Each row is a point. The ring and each string are closed loops that go straight from each point to the next, and from the last back to the first. Before rounding, they use only three directions, however many columns there are. How many times does the string pass through the ring? Passing back the other way cancels.
In the rows, 128 means zero.

Ring (9 x 3):
[[154  94  95]
 [171 131  93]
 [173 163 103]
 [163 179 122]
 [150 174 135]
 [120 143 142]
 [109 119 135]
 [112  87 117]
 [132  80 103]]
String (25 x 3):
[[164 136 137]
 [161 177 147]
 [142 189 149]
 [116 190 143]
 [121 159 163]
 [137 128 145]
 [139 124 131]
 [113 133 120]
 [134 121 128]
 [134 109 141]
 [ 99 110 142]
 [ 89 115 146]
 [142 113 147]
 [137 129 125]
 [121 147 127]
 [119 168 135]
 [133 189 152]
 [158 169 151]
 [158 149 134]
 [143 148 115]
 [149 205 107]
 [165 218 112]
 [177 178 131]
 [167 136 135]
 [146 140 118]]
Times through: 2
String (19 x 3):
[[156 151  88]
 [157 138 113]
 [175 137 130]
 [183 188 126]
 [165 214 129]
 [137 186 122]
 [134 154 122]
 [148 128 131]
 [137 131 128]
 [114 136 118]
 [ 79 113 124]
 [ 78  81 122]
 [136  80 134]
 [140  98 121]
 [132 107 104]
 [131  89  80]
 [158  76  71]
 [177  99  87]
 [171 135  71]]
Times through: 0

Ring, 7 rows:
[[109  73 111 128]
 [143  84 114 123]
 [161 124 126 115]
 [141 149 127 114]
 [110 158 138 117]
 [ 71 140 155 125]
 [ 74 105 138 129]]
String (31 x 4):
[[122  56 102 129]
 [126  99 143 125]
 [124 108 133 122]
 [135  88 106 122]
 [154  75  95 122]
 [169  82 114 120]
 [161 105 144 120]
 [136 115 140 121]
 [128 111 126 121]
 [153  74  86 121]
 [166  63  97 122]
 [156  64 110 124]
 [129 103 145 124]
 [117 113 130 122]
 [115  88 110 125]
 [110  94 115 125]
 [107 116 149 124]
 [ 86  99 148 130]
 [ 59  74 126 135]
 [ 72  83 108 131]
 [ 95 105 121 125]
 [102 121 143 124]
 [ 77 127 169 128]
 [ 45 110 160 133]
 [ 56  94 128 132]
 [ 80  93 114 129]
 [ 99 112 135 125]
 [ 97 118 157 126]
 [ 84  78 129 132]
 [ 90  39  86 134]
 [107  28  69 132]]
Times through: 0
String:
[[190 126 138 112]
 [178 121 103 112]
 [146 119 101 116]
 [125 135 142 119]
 [136 160 146 114]
 [128 173 133 112]
 [109 161 110 114]
 [ 98 148 121 118]
 [ 74 168 150 120]
 [ 67 168 179 123]
 [ 89 141 162 123]
 [ 97 113 119 124]
 [ 56 100 124 131]
 [ 60  92 133 133]
 [ 77  90 139 131]
 [106 113 146 125]
 [112  90 106 125]
 [122  36  68 129]
 [143  51  97 127]
 [144  95 136 122]
 [134 114 138 121]
 [140 124 148 119]]
Times through: 1

Ring:
[[132 164  71  95 138 113]
 [141 158 108 139 155 104]
 [140 141 142 173 159 108]
 [127 119 143 179 150 114]
 [109 108 123 147 124 137]
 [109 120 117 122 114 152]
 [118 153  97  80 109 161]
 [124 163  74  73 119 141]]
String, 26 rows:
[[122 148  88 102 127 131]
 [130 154 119 114 129 144]
 [125 167 105  74 109 169]
 [113 161  81  47  93 178]
 [113 142  82  85 112 148]
 [111 150  80  62  99 167]
 [124 173 113  60  98 189]
 [128 165 114  87 115 164]
 [129 156 117 110 127 146]
 [129 176  84  66 116 152]
 [122 165  38  58 122 122]
 [122 155  37  78 132 105]
 [135 170  54  90 144 100]
 [144 170 106 120 149 115]
 [130 147 104 128 141 119]
 [128 140  92 133 146 104]
 [150 158 125 165 171  90]
 [152 162 146 166 166 107]
 [136 151 129 141 145 125]
 [128 140 100 137 146 108]
 [138 148  88 145 162  83]
 [136 153  81 130 156  90]
 [128 147  86 119 141 110]
 [140 169 113 114 140 130]
 [137 176  89  90 134 130]
 [133 161 115 110 131 141]]
Times through: 1
